Rows are points. Examples show where two turns around zero, p and q, send a point. Write where each new point lands after one turn and then the other. Backwards means that the second turn is done in reverse. Each puzzle has new turns, and all numbers are rounded.
(in the rows, 128 means zero)

Turn p:
[137  91 124] => [137 159 107]
[176 107 128] => [148 173 145]
[ 82 178  87] => [ 63  83 135]
[117 135 172] => [163  98 125]
Turn q:
[148 124  80] => [159  92 106]
[160 142 112] => [166 121 130]
[148 103 170] => [115 128 179]
[133 150 109] => [150 133 109]
[ 50 120 169] => [ 49 166 115]
Where do these land?
q, then p: [ 74 152 126] => [ 73 107 133]
q, then p: [163  81 127] => [174 143  95]
p, then q: [195 105 104] => [158 197 127]
q, then p: [106 144 125] => [103 121 135]
q, then p backwards: [101 158 158] => [152  99  94]

Turn p:
[ 79  95 116 117] => [110  80 147  99]
[190 111 130  90] => [125 133  56 147]
[123 123 156 126] => [133 138 123 102]
[135 161  70 120] => [ 99 123 144 187]
[104  86 128 173] => [172  90 152 108]
[138 193 168 142] => [130 204 146 126]
Turn q:
[122 126 101 102] => [122 114 121 162]
[130  79 123  89] => [112  68 121 135]
[ 78 143 142 153] => [183 145 114 120]
[125 158  84 190] => [123 196  84 132]
[174 125 202 143] => [114 129 182  60]
[139 137 115  90] => [114 115 147 161]
Where do these land?
p, then q: [132  87 120 147] => [ 91 106 119 115]
q, then p backwards: [157  84 107  98] => [110 109  88  85]
q, then p: [158 133  99 101] => [144 119 169 105]
p, then q: [ 91 184 169 104] => [188 135 173 161]
q, then p: [ 68 177 141 158] => [140 182  98 184]
q, then p: [161 104 131 160] => [ 80 114 137 118]

Turn p:
[ 90 154 169  95 121  99] => [ 66 156 124 155 143 118]
[147  93 105 146 170 109] => [177 100 125 140 162 120]
[140  92  80 118 100 104] => [174 149 145 149 133 172]
[ 85 172 104  93 145 146] => [100 151  60 120 128 143]
[166 106 116  94 135 157] => [142  86 121 146 101 160]
[126  79 119 167 131 166] => [154  94 152  79 144 147]
[157 170 151 169 101 156] => [124 133 146  93  74  86]
[135 116 158 137 139 116] => [119 111 148 137 141 108]
[107 169 151 134 109 100] => [ 97 172 132 133 126  98]
Turn q:
[138 104 125  96 105 113] => [ 89 134 135 144 142 107]
[101 120 120  84 126  89] => [ 89 166 113 154 143 142]
[121 162 117 162 124 225] => [211  82 165 155  99 130]
[136 146 183  82 126 117] => [ 80 140 171 119 111 160]
[119  98 125 149 137 111] => [134 135 110 111 160 121]
[148 138 114 139 135 100] => [117 128  98 111 112 119]
[127 116 119  97 152 156] => [121  99 131 158 143 151]
[135 139 122 214 120 114] => [182 137 103  74 115  94]
Where do these land?
p, then q backwards: [158 149  97 145  90 126] => [109 177 133 154 106 130]
q, then p backwards: [135 148 123 148 124  86] => [115 171 114 137 121 146]
q, then p: [ 86  75 147  68 135 144] => [108  86 103  79 165  80]
p, then q: [110  58 148 115 141 135] => [142  93 147 118 180 165]
p, then q: [151 142 107 147 150 136] => [100 118 109 128 124  99]
p, then q: [149 164 114 131 126 108] => [126 143 111 117  97 101]
p, then q: [118 169 122 173 110 133] => [ 87 156 124 144  90 133]
q, then p: [165 165 152 146 115 129] => [100 146 159 152 111 158]
q, then p: [ 80  82 144  79 161 155] => [122  67 103  75 150  94]

Turn p:
[143 169 111 133 118  74] => [118 153 130 192 132 107]
[156 152 150 148 161 118] => [150 136 112 155 164 151]
[107  89 123 155 123 133] => [156 124 159 104 107 129]
[135 171 195 103  77 123] => [ 89  65 128 155 180 100]
[ 76 105  97 120 133 201] => [142 125 101  45  91 105]
[135  80  92 129 129 188] => [140 115 110  78  71 158]
[144 130 127 108 156  60] => [102 178 154 165 150 146]
Turn q:
[107  75 143 136  85 141] => [108 166 121 185 108 124]
[108 120 148 103 104 140] => [138 138 104 160 133 108]
[177  68 104  91 141 161] => [ 70  80 135 175 157 148]
[132 186  80 150 154  98] => [148 103 169  59 114 116]
[ 89 165  89 123 182 116] => [122  95 115  61 106  92]
[118 137 176 141  69 153] => [157 192 123 163 151 119]
[174 131 170 131 102  80] => [182 131 140 151 129 185]
[118 143 114 147 186 135] => [102 118 116  70 126 130]
Where do these land?
p, then q: [106 172 167 101 144 123] => [116  93 104  82  99 131]
q, then p: [157 164 115  72 103 105] => [142 124 156 142 128 202]
p, then q: [116 121 153  91 104 134] => [120 123  87 139  99 117]
q, then p: [104 160 151 190 152 205] => [ 88 192  79 125 175  81]
q, then p: [ 55 101 132 160 106 118] => [115 112 128 181 112  63]
q, then p: [177 130 103 146 143 116] => [122 101 130  83 153 145]
p, then q: [198  88 104 153 135  92] => [111 203 149 132 179 122]
p, then q backwards: [111  87  99 110 137 129] => [114 129 115 178 139 113]
